Each row of a before or after table is a point. The points were changed in one or more steps. Then noise was added and the rows were shuffled. The steps act on how far a point lies along the listed directions, d1 being the first. What was done? A step turns or swaps two directions, mirrors them in a line or flattens them onto one, adds a multiple of one to another, or multiplies one. Angles are multiples of 10 degrees, from the lower direction toward the higher: turns from -170 to 170, lines from 10 to 170 but not 90. Use the fewest steps. Two steps may share a direction if one is a turn and the other turns, adds or multiplies; they go together, in the order done. Otherwise the lowest direction goes first.
In the rows, zero is written as 128.

Directions:
(1): 85	157	123
(2): 152	158	93
(3): 111	97	89
Before (14 x 3)
113	130	106
100	164	159
115	142	121
105	124	183
118	135	169
112	141	80
134	92	98
178	122	129
100	116	132
95	100	155
143	85	151
118	131	87
105	110	97
127	125	117
After (14 x 3)
146	189	118
127	165	90
126	117	121
51	150	141
57	115	187
75	94	121
162	126	115
149	87	104
138	108	83
170	88	98
152	114	104
143	171	127
210	166	110
143	142	93
Steps: multiply d1 by 2; turn d1 and d2 by 130 degrees

Directions:
(1): 148	88	89	123	140	115	146	184
(2): 156	128	165	80	125	135	83	156
(3): 134	69	126	130	93	101	104	92
(4): 161	157	111	105	151	69	134	103
(5): 144	105	190	152	155	111	160	131
Before (14 x 8)
171	139	93	82	146	116	117	166
112	120	106	105	105	140	101	124
124	128	102	147	140	118	159	109
149	172	176	105	173	149	147	153
141	161	125	115	165	103	146	141
115	152	70	151	140	147	156	127
118	81	75	141	96	157	136	172
106	177	80	139	136	124	145	105
110	151	112	163	142	149	167	136
111	127	85	140	119	161	125	148
154	161	146	126	182	105	168	155
82	147	105	146	126	153	142	121
111	134	105	153	151	130	183	146
125	151	99	133	144	169	142	188
After (14 x 8)
114	114	153	163	118	162	154	143
94	163	106	149	168	161	180	178
95	213	126	152	174	164	188	142
141	154	145	92	132	145	107	114
129	205	140	119	155	123	134	107
134	176	132	116	155	109	135	121
121	159	148	147	152	168	150	163
101	206	112	159	168	175	184	162
118	181	108	148	168	143	176	130
175	106	152	102	130	93	109	110
132	70	124	119	117	116	121	144
123	191	84	146	190	129	193	176
118	194	101	159	189	164	199	170
120	131	124	155	151	159	154	162
Steps: turn d1 and d5 by 120 degrees; multiply d5 by 0.4; add 1.5 times d2 to d3

Directions:
(1): 69	134	68	126	153	93	103	107	150	145	120	141
(2): 141	96	120	59	129	116	109	145	80	170	130	139
Before (12 x 12)
177	101	149	88	130	136	136	146	95	157	126	125
160	127	121	125	131	121	135	141	103	137	141	128
242	74	238	59	69	170	161	196	50	166	144	118
126	146	112	171	145	132	119	123	137	100	122	122
131	113	116	106	135	126	110	111	127	141	130	129
133	119	124	130	113	142	120	127	123	130	129	127
175	75	164	66	119	141	111	162	69	167	124	117
106	138	149	158	134	137	137	120	159	103	132	125
158	99	128	65	126	116	131	158	85	161	124	134
124	139	118	152	134	133	130	129	145	124	118	123
112	139	139	140	133	132	117	140	143	108	128	106
111	140	124	131	127	136	130	116	121	118	126	115
After (12 x 12)
121	125	114	136	118	139	119	119	130	127	123	132
132	145	104	159	140	118	135	128	134	125	137	126
149	119	118	107	137	126	109	141	90	132	123	130
147	122	142	141	119	148	124	113	148	115	132	119
11	172	50	221	151	81	123	82	247	117	111	134
107	144	109	178	148	121	141	109	172	116	114	123
84	151	120	213	142	131	132	103	194	98	110	105
125	129	126	116	126	135	129	122	110	126	128	117
118	118	131	108	134	124	104	149	114	130	130	115
120	155	126	188	130	132	154	123	183	94	118	120
116	105	135	82	137	123	116	134	111	147	131	140
139	123	122	111	131	133	122	142	112	145	116	126
Steps: turn d1 and d2 by 170 degrees
